Every row gives one point. Any point is a mix of the corners, with weights that add up to 1. It lies inside the corners' shape when no weight is negative. Say inside or outside, and name the corners with a negative weight.

Corners:
(1): [ 61  -3 -29]
(2): [36 31  9]
(3): [ 11 -20  29]
(4): [-107    5   20]
Points:
[-43   2  19] => inside
[ 10 -17  25] => inside
[-24 -13  15] => outside (2)
[45  5 13] => outside (4)
[74 13 -6] => outside (4)
[-5 16  7] => inside
[-28  20   5] => outside (3)

Corners:
(1): [-35  40  -3   8 -58  17  48 -63]
(2): [-27   1   3 -47  23 -24  -1  39]
(3): [ -3 -12  29  66  40  15 -26  20]
(4): [-15  34  35 -46  20 -27 -52   1]
(5): [ 45 -26  22   3  28  36 -54  49]
(6): [  0   5 -81 -32 -27  33   1 -27]
(7): [-20 -52  13 -44  20 -29  -8  11]
(8): [ 60  -7  19  74  -6   8 -56  48]
(9): [ 53  10 -28 -25  44 -47  -6   1]
Points:
[ 11   8  -5 -39  26 -36 -26  23] => outside (1, 3, 5)
[ 47  20  10   8  40 -32 -28   3] => outside (2, 6, 7)
[ 10   3   3 -22  22 -10 -24   0] => outside (2, 8)
[  8 -10  43   6  26 -12 -54  42] => outside (1, 6, 9)

Corners:
(1): [ 10 -25 -16  37 -14  23 -29  67  -9  88 -49 -27]
(2): [ 23  -2   0 -29   1  39  -8  33 -77  12  31  20]
(3): [ 89  45 -68  78   1 -14 -13   6  36 -13  -2  16]
(4): [-13 -10 -13 -15 -21  20 -36  49 -12  22   7  11]
(5): [ 34  21  30 -30 -17 -40  -4  57 -45  32  67  -8]
(6): [ 53  22 -57 -28  10 -26 -42  -2   8 -48  34 -28]
(7): [-16 -25 -17 -54 -44  25  15   6  -9 121 -13  25]
(8): [-41 -41 -14 -24 -10  19  26  -7  24  22   5   2]
(9): [  1 -36  69 -14 -53  49   9  33   2  40 -19  15]
(10): [-45 -26   6   7  21   8 -22 -22  40   2 -12  24]
(11): [-40  -5  40 -16   4  17 -11  28  21  19 -33  27]
(12): [-14  30  15  19  13 -21   7 -90  14 -82  22  -4]
(13): [-24  -3  17  34  27 -52  18 -67  21 -80   8  34]
Points:
[ -4 -16  23  -9 -24  23  -3  20   4  27  -9  14] => inside
[  1 -10   7  -8 -16  19  -7  17   2  27  -4   6] => outside (13)
[  7   0   4  -7  -7   5 -17  29  -3  13  10   0] => outside (7, 13)
[-5 -9 20  1 -7 -2 -1  0  5  1  4 14] => inside
[ -9 -20   0  -6 -28  34   7   1   2  50 -12  14] => outside (5, 6, 11, 13)
[  1   5 -10  -8   1   4 -19   9   2   3   7   4] => outside (9, 13)
[-26 -21  23 -12 -10  17  -1  11  -6  31  -5  12] => outside (3, 6)
[ -9 -12  17 -15 -13   7  -3   8  -1  18   1   9] => outside (3)
